Each row is a point. The points of each table are mixes of a few directions, plus a little noise. How many directions does each table use, and how many do they share? Where both have some left over, give the other angles between the two spaces (their principal angles), to ten degrees, smallest first.

First (5 x 2):
[[-33  28]
 [  2  -2]
 [ 31 -26]
 [ 19 -16]
 [-18  15]]
Second (5 x 2):
[[ -4 -18]
 [ -2 -12]
 [ -2  -9]
 [ 11  60]
 [ -4 -20]]
Directions: first 1, second 1, shared 0; angles 60

First (9 x 6):
[[ 43 -20 -31 -36 -33  14]
 [ 24 -11 -16 -20 -17   8]
 [-40  20  29  35  31 -13]
 [-42  21  30  36  32 -14]
 [ 16  -8 -12 -14 -12   5]
 [ 21  -9 -14 -17 -16   7]
 [-18   8  11  14  14  -5]
 [ 38 -19 -28 -33 -30  13]
 [-41  20  29  35  32 -14]]
Second (7 x 6):
[[-39  58 -10  22   1 -32]
 [ 60 -15   3  -2 -30  13]
 [  7 -38  21  -4  17  18]
 [-25   6 -17 -14   4  -6]
 [-17 -32  31   7  33  13]
 [  0   3 -45 -39 -20  -2]
 [ 15  16  20  28  -5  -5]]
Directions: first 1, second 3, shared 1

First (7 x 9):
[[ 16   2  -6  -7  -9   8  11  14  10]
 [  4   0  -1  -2  -2   2   4   3   2]
 [ 35   5 -12 -15 -19  16  24  30  22]
 [ 42   6 -14 -18 -23  20  29  38  28]
 [-38  -5  13  17  20 -18 -26 -33 -25]
 [-28  -4   9  12  15 -13 -19 -25 -18]
 [-32  -4  11  14  17 -15 -22 -29 -21]]
Second (7 x 9):
[[ -8  -1   3   3   5  -4  -6  -7  -5]
 [-20  -3   7   9  11  -9 -14 -17 -13]
 [-60  -8  20  26  32 -28 -41 -52 -39]
 [ 16   2  -5  -7  -9   7  11  14  10]
 [ 27   4  -9 -11 -14  12  18  23  17]
 [  6   1  -2  -3  -3   3   3   5   4]
 [ 39   5 -13 -17 -21  19  27  35  26]]
Directions: first 1, second 1, shared 1

First (9 x 14):
[[ 14  20  18  11  -8  23  -9 -58  10  -8  29  -8  -2 -15]
 [-12  -4   9  11  23  28  -6   3  -7  -5 -21 -24   4   2]
 [ 11   2  -7 -27   3  37   4   4  -2  18 -29  18 -14 -42]
 [-13   3  -4   7   5 -16   0  15  -2 -12  -8   7   9  18]
 [-20   1   4  17  -5 -46   1  16  -4 -17  -4  17  -7  23]
 [ 21  22  -2  -4  -5  -6   1 -22   9   3  28  14   4 -16]
 [ -7  -9   3   1 -11 -21   3   8  -2   0  -4  11 -13   4]
 [ -2 -15 -17 -20 -14   2   6  17   4   4 -11  10   5   8]
 [  9 -21  -4   6  13  -3   1  15  -5  17  19 -44  13  20]]
Second (8 x 14):
[[  8 -21  -5 -14 -13   4   5   4   0  18   2  -8  -9  -4]
 [ -4  10   3   7   6  -2  -2  -2   0  -9   0   4   4   2]
 [ 22 -60 -15 -42 -37  12  14  13   1  53   4 -25 -26 -12]
 [ -7  20   5  14  12  -4  -5  -4   0 -17  -2   8   9   4]
 [-11  29   7  20  18  -6  -7  -6   0 -26  -2  12  13   6]
 [-10  28   7  20  17  -6  -6  -6  -1 -25  -2  12  12   6]
 [ 13 -34  -9 -24 -21   7   8   7   1  30   2 -14 -15  -7]
 [-10  27   7  19  17  -6  -6  -6  -1 -24  -2  11  12   5]]
Directions: first 6, second 1, shared 1
